Each row of a before or after table is a point. The points were changed in one or more steps. Then noise was added and the rows were shuffled. The steps act on columns, c1 being the first. What was done? A step turns or swaps two columns, mirrors them in a line or flattens them onto one, adds a multiple of one to another, or multiplies or shifts one. Angles are multiples of 10 degrees, from the lower column toward the higher: turns from -170 to 170, lines from 10 to 170 but not 90. Use the fewest steps. Two steps may share a column if one is a turn and the other turns, adds or multiplies; they go together, in the order done. Otherwise the lowest column goes first.
In the rows, zero is written as 128.

Before (8 x 2)
[[116  95]
 [112 108]
 [112 126]
 [130 132]
 [117 128]
 [134 146]
 [ 88 155]
 [158 118]]
After (8 x 2)
[[113 128]
 [131 138]
 [ 76 195]
 [107  78]
 [113  46]
 [107 123]
 [167 103]
 [136 172]]
Steps: multiply c1 by 1.3; multiply c2 by 2.5

Before (11 x 3)
[[156 163 104]
 [147 131 102]
 [153 107 157]
 [ 93 133 166]
 [ 88 100 133]
 [136 119 138]
 [127 111 120]
 [157 119  90]
 [136 102  82]
 [137 179 162]
 [ 88 116 142]]
After (11 x 3)
[[175  74 155]
 [124 174  83]
 [133 172 103]
 [143 188  92]
 [135 129 157]
 [129 124 118]
 [ 97  77 133]
 [ 98  78 143]
 [131 202 102]
 [144 109 138]
 [115  65 163]]
Steps: add -1.5 times c3 to c2; turn c1 and c2 by 20 degrees

Before (9 x 6)
[[165 146 169 166 140 107]
 [158 161  77  71 111 149]
 [113 141 136 125 140 167]
 [163 124 151  94 143 135]
 [118 138  98 164  74 132]
 [106  83 151 124 159  90]
 [143 134 163  83  99 162]
 [ 78 183  80 158  91 113]
 [133 172 105 125 112 102]]
After (9 x 6)
[[164 151 168 166 141 106]
 [ 80 174  81 157  92 115]
 [134 165 105 124 109 101]
 [144 124 163  83  99 162]
 [112 143 136 126 142 169]
 [118 125  96 165  72 133]
 [106  92 151 124 160  90]
 [164 131 151  96 140 137]
 [158 154  78  73 109 147]]
Steps: add 0.3 times c5 to c2

Before (14 x 8)
[[108 163  74 158 168 134 131 120]
 [109  68 136 167  99 155 161 102]
 [ 87  97 131 127 150 140 151 133]
 [191 120 141 202  96  77 170 127]
 [ 97 141 163 121 114 128 129 109]
 [136 116 146 215  74  65 172 142]
 [ 87 123 190 149 119 158 109 114]
 [105 140 135 109 165 165 125 143]
 [167 129 135 167 113  81 139 152]
 [118  87 152 128 136 160  91 118]
 [102 115 104 171 134 124 138 151]
 [ 97  88 186 143 155 127 106 101]
 [130  85 154 140 129 174  92 145]
 [130 124 103 109 123 124  84 135]]
After (14 x 8)
[[165  97  74 215 146  85 172 142]
 [135 179 136 129 151 134  91 119]
 [121 101  96 202 141  51 170 127]
 [162 160 150 127 132 153 150 133]
 [140 117 114 121 162 158 129 109]
 [140 152 119 149 190 173 108 114]
 [122 190 129 140 153 131  92 146]
 [131  97 112 167 135  75 139 151]
 [116 142 165 109 135 169 125 143]
 [153 136 134 172 104 141 138 151]
 [132 129 123 108 102 123  84 134]
 [168 157 155 143 185 136 105 101]
 [154 192  99 168 136 131 161 103]
 [120 105 167 158  74 160 130 120]]
Steps: turn c2 and c6 by -140 degrees; turn c1 and c6 by -130 degrees; swap c3 and c5

Before (14 x 9)
[[102 150 143  87  97 114 187 155  77]
 [127 155 103 148  80 119 133 131  88]
 [156 126 158 107  75 104 142 110 160]
 [153 163 156 108 132 126 180 116  78]
 [ 99  96 146  90 162 108 168 110 145]
 [ 88  74 109  84 140 148 129 100 116]
 [ 87 114 104 172 127 160 138 136 163]
 [ 81 148 178 106 117 114 100 172 112]
 [161  95 123 183 174 101 161 175  93]
 [133 154  94 160 149 162 158 168 134]
 [ 86 150 113 121  69 168 161 104 114]
 [159  83 124 105 102 153  97 154 170]
 [155  79 120 128  93 121 199 140  74]
 [139  82 139 160  79 162 117 187 122]]
After (14 x 9)
[[107 138 157  83 142 167 168 151 134]
 [139 126 110 154 115  86 115 174 166]
 [147 134 143 192 141 171 114 181 128]
 [137 189 118 159 118 133  79 157 162]
 [115 104 163  88 147 127  79 136 147]
 [139 160 109 156 114 111 132 142 171]
 [132 163 106 136 113 168 163 189  84]
 [119 141  91 111 105  81 168 139  99]
 [132 102  86 149 101 119 130 139  87]
 [115 103 125  82 127 125 145 192  90]
 [124 101 144 113 143 106 168 162  73]
 [110 179 118  71 128 151 151 111  99]
 [131 114 126 115 129 149 149 124 145]
 [126 174 112 118 116 138  89 127 185]]
Steps: flatten c1 and c4 onto the line at 70 degrees; turn c2 and c6 by -140 degrees; flatten c3 and c5 onto the line at 30 degrees; add 0.7 times c8 to c9; turn c7 and c8 by 50 degrees

Before (13 x 12)
[[111 129 103 125 133 140 130 119 132 170 166 101]
 [128 161 122  78 106 169 118 141 120 103 122 153]
 [100 101 144  83 121 151 142 141  90 100 102 154]
 [ 80 151 103 130 138 102 145 129 153 143 164 120]
 [127 134 103 158 114 111 113 167 122 157 112 118]
 [159 111  86 128 112 116 133 139 143 137 109 143]
 [129 115 116 157 125 102 109 120 139 121 118  93]
 [119 137 156  90  99 163 146 136 141 131  95 150]
 [116 124 154  98 157 167 127 149 132 113 123 162]
 [134 139 103 158 133 128 132 108 110 140  97 141]
 [137 133 152  70 121 132 106 126 107 132  94 174]
 [120 152 122 153 141  98 168 136 131 148 197  85]
 [130 118 119 161  96 124 106 113 122 141 142 164]]
After (13 x 12)
[[116 136 128  97 101 170 130 155 124  87 153 130]
 [128  43 127  76 154 171 116 141 148  95 127 129]
 [130 150 128 158 129 100 108 123 116 151 147  99]
 [128 162 129 160 150 124 105 113 130 109  83 165]
 [128 118 125 160 143 114 111 168 135 156 145 144]
 [ 81  37 128 129 105 104 147 130 113 113  68  95]
 [112 122 132 124 113 140 131 120 128 168  55 128]
 [142 137 129  69 148 131 107 127 146 104 188 168]
 [131 114 130 158 133 129 135 110 148 129 189 154]
 [120  94 127  90 171 164 143 135 118 105 174 135]
 [156 158 131 130 152 115 129 139 113 148 155 175]
 [120  59 131 149  90 102 171 136 133 169   5 106]
 [ 99 248 135  81 144 147 141 141 151  71 173 102]]
Steps: add 1 times c1 to c10; turn c10 and c12 by 50 degrees; turn c2 and c9 by 160 degrees; multiply c2 by 3; multiply c3 by 0; turn c5 and c11 by 160 degrees; multiply c11 by 2

Before (8 x 14)
[[166 172 170 126 127 136 152  75 169  97  74 129 179  70]
 [113  85 117 133 130 143 154 148 139 144 149 174 107 111]
 [197 173 234 129 110 165 101  72 118 100  74 100 162  79]
 [105 124 151 137 134 110 152 140 135 127 175 127 131 110]
 [163  96 144 149 109  90 129 103  95  98 161 155  78 134]
 [100 107  94 134 133 119 112 115 103 147 164 135 139 130]
 [112 176 107 134 156 124 140 143 137 179 138 144 127  98]
 [119 148 119 125 154 138 175 145 118 145 138 155 155 143]]
After (8 x 14)
[[ 98  95 112 139 109 112 100  93 162  97 161 157 134  77]
 [120 171  86 143 165 132 153  66 107  98  72 129  71 178]
 [126  86 140 120 136 136 155 153 121 145 147 176 110 107]
 [126 175 148 117 122 126 182 147  98 179 137 143  99 126]
 [131 123 107 108 131 122 161 147 121 126 176 127 109 135]
 [105 172  22 167 129 144  73  53 148 101  72  99  79 163]
 [130 148 136 128 108 131 214 146 109 145 139 155 145 155]
 [137 106 163  99 105 125 121 126 136 146 164 137 129 142]]
Steps: turn c1 and c8 by -20 degrees; turn c1 and c4 by 120 degrees; multiply c3 by -1; add 1.5 times c5 to c7; turn c5 and c9 by -120 degrees; multiply c6 by 0.4; swap c13 and c14

Before (14 x 20)
[[169 144 155  57 171 149 117 136 206  74 109 148  89 124 121  99 117 139
  179 113]
 [114 127 139  90 131 130 129 115 167 166 196 113 114  82 124 132 118 123
  103 127]
 [115 170  73 107 164 161 118 128 130 119 144 113 121 110 161 144 117 145
  127 180]
 [122  87 172 103 136 170 118 184 142  92 175 176 135 165  86  83 121 175
  107 101]
 [ 88 124 109 116 147 156 129 143 103 194 139 156  93  96 111 102 139 165
  193 116]
 [124 142  53 107 162 135 173 165 150 131 145 102 101 153 109 137 125 142
  124 151]
 [101 120  53  73 130 111 104  89  81 137 178  70 128 165 148  92 124 112
  175 141]
 [122  92  93  76 131 143 106 120 152 144 166 141 133 135 144 105 144 194
  128 156]
 [133  99  98 104 148 211 142 149 119  76 153 155 162 138 173 142 145 154
  134 118]
 [121  73 139  79 132 140 121 199 131 171 138 110 114 141 142 152  63 169
  110 115]
 [140  91 152  99  99 120 118 145 151 126 138 105 110 114 139 157 117 185
  123 138]
 [148 151 118  76 132 153 166 159 131 120 165 125 143 142 139  92 136 119
  184 153]
 [151 156 134  45 159 136 141 148 132 127  75 108  99 135 119 104 104 172
  109  89]
 [165  93 103  85 129 107 119 145 109 151 163 148 115 176 165 168 142 131
  173 182]]
After (14 x 20)
[[139 166 199 114 127  71 157 153 115  73 151 156 106 135 111 137 140 156
  135 148]
 [130  94 125  48 109 120 120 156 131 113  76 108 152 134  60 129 103 170
  106 173]
 [100 144 111 110 105  69 134 173 140  86 175 176  89 162  26 105 121 175
  111 145]
 [119 115 118  88 130 122 120 115 168 158 195 112 127  81  61 121 117 123
  105 132]
 [147 116 105  97 122 121  96 138 150 122 135 106  89 115  79 146 117 185
  124  96]
 [168 121 145  82 178 158 128 139 109 143 164 147  92 176 105 162 141 133
  171 105]
 [ 95 100 159 106 126 114 147 146 102 190 135 156 119  99  53 101 138 167
  194 146]
 [131 100 195 110 164 160 141 176 151 127 147 102 139 155  50 130 124 143
  124 149]
 [137  85 112  66 135  96 130 131 201  62 109 146 139 125  59 137 118 138
  180 175]
 [127 114 197 110 191 128 109 124 133 116 146 114 168 108 101 127 113 144
  124 135]
 [ 96 129 182  72 139 178  81  82  81 128 179  71 119 163  86 100 127 112
  175 126]
 [122 139 151  79 150 111 149 169 133 114 165 127 153 141  77 128 137 120
  184 118]
 [136 125 123  73 118 114  83 192 129 158 140 110  71 139  82 136  60 168
  111 142]
 [113 139 168  72 154 128 119 112 154 136 166 141  92 135  83 113 142 196
  125 114]]
Steps: flatten c1 and c16 onto the line at 40 degrees; mirror c2 and c13 in the line at 50 degrees; turn c3 and c6 by -150 degrees; turn c4 and c10 by 10 degrees; mirror c5 and c20 in the line at 30 degrees; turn c7 and c8 by 20 degrees; add 0.7 times c12 to c7; shift c15 by -60

Before (9 x 24)
[[117 130 144 111 131  96  92 105  76 156 126 111 130 133  98 111 106 114
  162 165 165 100  84 113]
 [ 95 188 133 101 148 149 120 137 118  91 181 131 104 120 109 124 158 158
  146 127 105 168 197 153]
 [ 86 141 184 114 178  98 143 130  91 112 115 113 132 100 125  88  92  92
  158 127 174 105  89 103]
 [ 91 185 113 136 143 128  98 181 117  92 136 143 112 128  89 132 189 142
   97 152  93 162 208 174]
 [161  99 184 185 133 166 150 139 123 125 151 130 141 154 114 131 102 107
  136 105 129 140 153 112]
 [151  95 190 144 145 155 155 124 139 140 130 126  98 169 114 170 117  96
  115 109 173 157 127 116]
 [130  95 181 211 133 162 175  92 125 133 132 109 105 196 136 140  95  93
  129  98 159 150 114 146]
 [ 94 129 171 110 129  97 152 123 117 175 138  83 150 123 128  79 109 101
  137 157 173 107  80  94]
 [ 87 154 123  92 136 144 132 142  98 104 142 142 140 147  91 131 158 102
  131 126 101 156 214 167]]
After (9 x 24)
[[117 109 142  95 132 153 167 104 190  89 125 111 104 106  99 111 105 114
  161 163 166 131  82 112]
 [ 94 123 170 102 128 159  66 122 141  91 140  82  75 116 129  80 107 100
  135 157 173 133  81  94]
 [162 154 184 158 131  82  97 139 147 139 151 130 146 126 114 133 101 107
  137 106 129 109 153 113]
 [129 158 181 178 133  65  55  93 148 139 131 109 122  86 139 141  95  92
  129  99 159  99 115 147]
 [151 163 191 161 145  83  82 125 130 126 130 126 162 106 114 170 116  96
  116 108 174 125 127 117]
 [ 94  69 132 156 148 114 160 137 113 161 182 130  98 145 109 124 157 159
  147 127 105 144 197 154]
 [ 88  94 122 142 136 105 136 144 153 152 142 141 145 119  90 131 158 102
  131 126 102 145 214 167]
 [ 90  70 114 163 144 129 194 180 116 152 136 143 118 127  88 131 189 142
   98 152  93 130 209 174]
 [ 87 103 183 102 177 167 114 129 168 148 116 112  73 137 125  88  93  91
  157 127 174 129  88 103]]
Steps: turn c2 and c9 by -160 degrees; multiply c9 by 1.3; turn c4 and c22 by -70 degrees; multiply c22 by 0.4; turn c6 and c14 by 150 degrees; turn c7 and c10 by 160 degrees; multiply c7 by 1.6; add 1.5 times c16 to c13
